Each row of a before or after table is a point. The points were changed in one or more steps. Then noise was added and the rows were shuffled. The steps act on how far a point lies along the listed directions, d1 being the first. What was done? A step turns or swaps two directions, mirrors them in a line or flattens them onto one, adds a multiple of one to another, or multiplies one. Angles are multiples of 10 degrees, from the lower direction toward the higher: turns from -170 to 170, lines from 10 to 170 but not 90. Use the fewest steps. Two steps may share a direction if one is a turn and the other turns, adds or multiplies; they go together, in the order done. Otherwise the lowest direction goes first.

Directions:
(1): [38 -2]
(2): [ 2 38]
Before:
[[ 15 -15]
 [ 20 -14]
 [-25  41]
 [  0  -5]
 [-35  32]
 [  2   6]
 [ 48  24]
 [-36  14]
 [ 18   0]]
After:
[[ -1  -4]
 [ 46  -7]
 [-24  58]
 [ 19 -11]
 [ 17 -25]
 [ 19 -28]
 [  2   6]
 [-36  37]
 [-35  57]]
Steps: add -0.7 times d1 to d2

Directions:
(1): [ 14   7  -3 -31  58  -3 -20  30]
(2): [ 17  20 -28  -8 -19  55 -30  -1]
(3): [-16  -7  51 -31 -21  25   4  30]
Before:
[[-28 -23  20  60  -3 -94  68 -29]
 [-14  10   0 -21 -11  18   4  23]
 [ 10 -14   0   8   8  -4  16  10]
 [  8  -2   1 -12 -43  44  -4  -5]
 [  1  19   7  -8  11  56 -13  19]
 [  7   1 -43  17   5   8  -6   2]
 [ 11  31  13  -2  16   5 -27  13]
 [ 27   7 -79  35  56 -31 -17 -38]
 [-13   7 -21  20 -50  11  -4 -11]]
After (9 x 8):
[[-20   6   0   4 -58  19  -5   6]
 [-10  -8  62 -63  25  35 -15  62]
 [ -5  -3   0 -14  -5  29  -4  34]
 [ 15  32   1   8  21  -2 -24   4]
 [ -2  13 -38   6  -3  -1   1  -3]
 [ 10 -14   3   6  10  -2  16  12]
 [ 17   2 -27   8 -36  30  -6 -25]
 [-45 -30  85  16 -19 -63  68  13]
 [ 10  23 -35  20  19  38 -13  -8]]
Steps: mirror d1 and d3 in the line at 170 degrees

Directions:
(1): [  4   0  14  -9  -4   5 -17  -9  38 -61 -14  53]
(2): [ 13 -15  -8   9 -25 -42  26 -49 -21 -36 -16 -27]
(3): [ 44 -14  10  27 -30   9 -21   1  38  -3  48 -28]
(4): [-52 -25   6   7  32  20 -18 -41  -4 -15  39 -13]
(5): [-37 -38  36  26 -25  -5  45  17  27  15 -12   8]
Before:
[[-28  15 -15   0   5  48 -41 -22  -2 -19  21  28]
 [-33  -5   1  -4  13  25 -42 -41  17 -25  50   2]
 [-82 -44  34  -6   7   6   3 -32  23 -53 -21  56]
 [ 41  20  -1 -19   5   5 -38  11  26 -55  -3  47]
 [-20 -26  12  18   0  22  -3 -18  10   1  45 -31]
 [ 34  -5 -17   2  11  -2 -26 -41  21 -50  39 -27]
 [ 71  18 -29 -22 -13   2 -18  19 -14 -19  -8  -8]
 [  5 -28   4  -5 -15 -28  37   4  -1  10 -34  -9]
 [  2 -24  39  27 -56 -14  50  39  19   9 -37  32]
 [-10   1  29  25 -33   6   9  37  42  46 -18  45]]
After:
[[ 41   1  11  10 -36   9   9  38  29  18   6  -5]
 [-18 -40   5   1   1 -23  32 -19  -8   1 -17 -15]
 [ 52  39  -9 -17 -30   5 -26  37  23  18  -4  20]
 [ 18  11 -13 -11  27  11 -47 -15  -8 -32  32   1]
 [ 84  14 -23   1 -18 -11 -17   1  30 -26  15 -19]
 [ 11  43 -24  -8 -15  35 -31  22  -8  11  -6  33]
 [ 18 -14 -19 -12  10  20 -34 -36 -13 -48  34 -23]
 [-54 -53  36  36 -16   2  33 -15 -13   5  19 -16]
 [-55 -26  23  34   0  17  -8 -13  16  41  28   6]
 [ -8  11  -2 -22 -15 -18  24  41 -16  32 -63  30]]
Steps: flatten d1 and d5 onto the line at 110 degrees; mirror d2 and d4 in the line at 170 degrees; multiply d3 by 1.3
